Each row is a point. Each copy is the shape, with its points in the same order, turned, moved and blurred by noise. Some copies are also mirrored. Which?

Shape:
-0.23, 0.53
-0.15, -0.73
-0.36, 0.32
-0.32, -0.69
0.02, -0.66
0.17, 0.34
0.45, 0.16
-0.39, -0.26
Copy 1 (8 x 2):
0.27, 0.48
0.45, -0.75
0.36, 0.27
0.54, -0.73
0.23, -0.67
-0.11, 0.26
-0.38, -0.02
0.53, -0.26
Copy 1 is: mirrored
Copy 2, 8 rows:
-0.30, -0.32
0.23, 0.81
-0.32, -0.11
-0.02, 0.80
0.39, 0.69
0.15, -0.26
0.49, -0.23
-0.19, 0.46
Copy 2 is: mirrored

Shape:
-0.27, -0.36, -0.28
0.81, -0.19, 0.18
0.64, -0.24, 0.06
-0.27, -0.56, -0.53
-0.24, 0.67, -0.18
0.03, 0.27, 0.41
Copy 1:
0.01, 0.26, -0.41
0.26, -0.90, -0.51
0.28, -0.66, -0.44
0.21, 0.48, -0.52
0.01, 0.02, 0.58
-0.35, -0.53, 0.04
Copy 1 is: only turned
Copy 2 (6 x 3):
-0.25, -0.46, -0.12
0.89, -0.34, -0.47
0.71, -0.38, -0.48
-0.24, -0.69, 0.09
0.07, 0.47, 0.35
0.22, 0.32, -0.54
Copy 2 is: mirrored
Copy 3, 6 rows:
0.42, 0.04, 0.24
0.21, 0.23, -0.92
0.25, 0.22, -0.75
0.79, 0.07, 0.29
-0.50, 0.41, 0.28
-0.43, -0.10, -0.25
Copy 3 is: mirrored

Shape (10 x 6):
-0.21, 0.06, -0.31, 0.12, -0.39, 0.45
-0.32, 0.27, -0.64, 0.15, -0.59, -0.03
0.16, -0.29, -0.06, -0.14, 0.53, 0.11
0.21, -0.46, 0.11, 0.60, 0.17, -0.38
-0.90, 0.50, 0.53, -0.03, -0.67, -0.32
0.44, -0.27, -0.19, 0.70, 0.26, 0.25
0.50, 0.44, -0.71, 0.57, 0.01, 0.37
0.28, -0.26, 0.39, -0.09, 0.67, -0.21
0.26, -0.10, 0.52, 0.11, -0.44, -0.62
-0.71, -0.13, 0.54, -0.08, 0.15, -0.76
Copy 1:
-0.67, 0.08, 0.16, 0.20, 0.23, 0.12
-0.58, 0.22, 0.41, -0.24, 0.46, 0.20
-0.12, -0.03, -0.63, 0.36, -0.20, -0.30
0.62, -0.04, -0.25, 0.24, 0.59, -0.38
0.01, 0.69, 1.03, -0.32, -0.33, -0.27
0.00, -0.03, -0.42, 0.71, 0.74, -0.03
-0.41, 0.16, -0.28, 0.33, 0.72, 0.80
0.51, 0.10, -0.63, 0.34, -0.23, -0.29
0.64, -0.16, 0.38, -0.24, 0.04, -0.09
0.51, 0.65, 0.09, -0.33, -0.22, -0.91
Copy 1 is: mirrored
Copy 2:
-0.14, -0.30, 0.30, 0.45, -0.14, 0.44
0.26, -0.28, 0.33, 0.67, -0.62, 0.46
-0.05, -0.13, -0.72, 0.22, 0.18, 0.17
0.57, 0.50, -0.32, 0.26, 0.27, 0.14
0.60, -0.46, 0.60, -0.61, -0.69, 0.41
0.07, 0.37, -0.29, 0.61, 0.52, 0.57
-0.11, 0.17, -0.19, 0.96, -0.04, 1.13
0.13, 0.15, -0.89, -0.25, 0.22, 0.18
0.36, 0.63, -0.06, -0.31, -0.45, 0.12
0.92, -0.30, -0.28, -0.56, -0.29, -0.11
Copy 2 is: mirrored
Copy 3:
0.24, 0.74, -0.05, -0.03, -0.27, 0.66
-0.50, 1.11, -0.23, 0.08, -0.32, 0.46
0.36, -0.10, -0.05, -0.24, -0.04, -0.15
-0.27, -0.41, -0.38, 0.07, 0.01, 0.30
-0.34, 0.46, 0.10, 1.10, -0.87, 0.56
-0.14, -0.14, -0.08, -0.50, 0.24, 0.57
-0.18, 0.64, 0.16, -0.53, 0.43, 0.61
0.19, -0.45, 0.01, 0.08, -0.05, -0.22
-0.23, -0.15, -0.32, 0.86, 0.13, 0.30
-0.28, -0.44, -0.18, 0.74, -0.91, -0.02
Copy 3 is: only turned
Copy 4, 10 rows:
0.01, -0.32, 0.28, 0.41, -0.53, 0.22
-0.48, -0.07, 0.58, 0.29, -0.74, 0.06
0.14, -0.20, -0.06, 0.57, 0.32, -0.41
0.48, 0.50, 0.33, 0.23, 0.00, -0.56
-0.22, -0.38, 0.43, -0.97, -0.42, 0.18
0.49, 0.45, 0.26, 0.80, 0.01, -0.03
-0.23, 0.46, 0.25, 1.00, -0.22, 0.44
0.28, 0.04, -0.22, 0.19, 0.60, -0.54
0.08, 0.45, -0.23, -0.44, -0.35, -0.46
0.01, -0.23, 0.43, -0.75, 0.25, -0.66
Copy 4 is: only turned

Shape:
-0.32, 0.28, 0.23, 0.29, 0.17, 0.68, 0.25, -0.41, -0.89
0.33, -0.39, -0.32, -0.23, 0.73, 0.46, 0.12, -0.17, -0.13
0.59, 0.17, -0.31, -0.34, -0.33, 0.53, -0.47, 0.68, -0.24
0.71, -0.66, 0.41, -0.06, 0.66, 0.47, -0.20, -0.26, 0.12
-0.25, 0.06, 0.53, -0.10, -0.34, 0.22, 0.04, 0.50, 0.90
-0.10, 0.25, 0.57, 0.13, 0.49, 0.13, -0.24, 0.61, -0.60
-0.54, -0.09, 0.38, -0.10, 0.13, 0.03, -0.34, 0.66, -0.04
-0.23, 0.04, 0.15, -0.40, -0.26, -0.69, -0.05, -0.78, -0.80
-0.07, -0.38, -0.18, 0.11, -0.31, -0.21, 0.29, -0.19, -0.30
0.16, -1.09, 0.20, 0.41, 0.03, -0.52, -0.52, -0.57, -0.04
-0.57, 0.56, -0.24, 0.12, -0.16, 0.01, 0.18, -0.54, -0.15
-0.32, -0.31, 0.48, -0.52, -0.42, -0.06, -0.43, -0.06, 0.20
Copy 1, 12 rows:
-0.29, 0.96, -0.51, -0.23, 0.13, -0.42, -0.34, 0.16, -0.72
0.33, -0.23, -0.69, 0.21, -0.17, -0.18, -0.67, 0.39, -0.43
-0.54, -0.64, -0.22, -0.77, -0.12, 0.32, -0.53, -0.22, -0.66
-0.17, -0.35, -0.28, 0.68, 0.10, -0.11, -1.10, 0.33, -0.20
0.08, 0.12, 0.77, -0.21, -0.31, 0.42, -0.51, -0.34, 0.18
-0.07, 0.18, -0.11, 0.01, 0.52, -0.05, -0.30, -0.61, -0.93
0.07, 0.20, 0.01, -0.07, 0.19, 0.36, -0.08, -0.79, -0.21
-0.10, 0.19, -0.53, -0.51, 0.78, -0.91, -0.01, 0.16, 0.49
-0.20, 0.00, -0.30, -0.21, -0.23, -0.58, 0.01, 0.09, 0.20
-0.57, -0.34, -0.39, 0.84, 0.34, -0.36, -0.01, 0.15, 0.73
0.11, 0.66, -0.14, -0.63, 0.18, -0.18, 0.23, 0.44, -0.02
-0.17, 0.04, 0.02, -0.27, 0.25, 0.05, -0.54, -0.42, 0.63
Copy 1 is: only turned
Copy 2 (12 x 9):
-1.32, -0.31, 0.26, 0.03, 0.10, -0.36, 0.02, 0.20, 0.11
-0.24, -0.65, 0.20, 0.17, 0.58, -0.24, -0.85, -0.16, 0.24
0.19, -0.22, 0.94, -0.62, 0.26, 0.09, -0.34, 0.57, 0.72
0.13, -0.60, 0.40, -0.11, 0.45, -1.02, -0.74, -0.36, 0.00
0.38, 0.83, 0.09, -0.67, 0.48, -0.22, -0.13, 0.20, -0.25
-0.15, -0.57, 0.00, -0.32, 0.37, -0.50, 0.43, 0.59, 0.16
0.16, 0.22, -0.02, -0.05, 0.64, -0.37, 0.33, 0.63, 0.17
-0.33, 0.07, -0.18, 0.73, -0.80, -0.29, 0.03, -0.09, 0.62
-0.13, 0.06, 0.39, 0.52, -0.17, 0.08, -0.15, -0.05, -0.06
0.45, -0.03, 0.53, 0.78, 0.01, -0.80, 0.11, -0.70, 0.00
-0.82, 0.39, -0.16, 0.06, 0.08, 0.27, 0.06, -0.27, 0.34
0.25, 0.78, 0.17, 0.06, 0.06, -0.61, -0.17, 0.26, 0.40
Copy 2 is: mirrored
Copy 3 (12 x 9):
0.17, 0.35, -0.72, -0.23, -0.07, 0.33, 0.72, 0.87, 0.07
-0.54, 0.31, -0.20, 0.40, -0.14, 0.33, 0.74, -0.47, 0.44
-0.70, 0.64, 0.16, -0.90, 0.55, 0.25, 0.08, -0.36, 0.11
-0.61, 0.26, 0.49, 0.65, 0.10, 0.62, 0.80, -0.11, 0.05
-0.19, 0.29, 1.18, -0.65, -0.15, -0.38, 0.34, 0.17, 0.22
-0.50, 0.68, -0.22, -0.11, 0.43, -0.63, 0.66, 0.42, -0.20
-0.80, 0.38, 0.19, -0.30, -0.18, -0.57, 0.30, 0.32, -0.21
0.45, 0.26, -0.52, -0.16, -0.56, 0.18, -0.05, 0.07, -1.12
0.01, -0.18, -0.13, -0.16, -0.30, 0.07, 0.10, -0.05, -0.16
-0.43, -0.27, 0.34, 0.81, -0.15, 0.21, -0.30, 0.20, -0.78
0.61, 0.30, -0.12, -0.40, -0.46, -0.10, -0.06, 0.36, 0.25
-0.43, 0.47, 0.62, -0.45, -0.56, -0.01, 0.16, 0.08, -0.57
Copy 3 is: only turned
Copy 4 (12 x 9):
-0.52, -0.51, -0.14, 0.47, -0.06, 0.96, -0.25, -0.60, -0.50
-0.44, 0.07, 0.23, -0.38, -0.17, 0.31, -0.04, -0.82, 0.39
-0.68, -0.20, 0.12, -0.77, -0.56, 0.55, 0.72, 0.29, -0.06
-0.74, -0.23, -0.28, -0.45, -0.03, 0.44, -0.26, -0.57, 1.04
0.13, 0.31, -0.89, -0.21, 0.01, 0.35, 0.12, 0.68, 0.26
0.14, -0.80, -0.05, -0.03, -0.37, 1.02, 0.12, 0.00, 0.28
0.34, -0.26, -0.06, -0.20, -0.37, 0.71, -0.21, 0.50, 0.19
-0.62, -0.29, 0.84, 0.76, 0.54, 0.47, -0.21, 0.35, 0.06
-0.38, -0.26, 0.25, -0.04, 0.48, 0.08, -0.19, 0.04, -0.20
-0.64, -0.67, 0.28, -0.13, 0.35, -0.29, -0.90, 0.21, 0.78
-0.30, 0.04, 0.00, 0.78, -0.04, 0.18, -0.05, -0.01, -0.52
-0.36, 0.20, 0.06, -0.06, 0.15, 0.58, -0.35, 0.76, 0.35
Copy 4 is: only turned
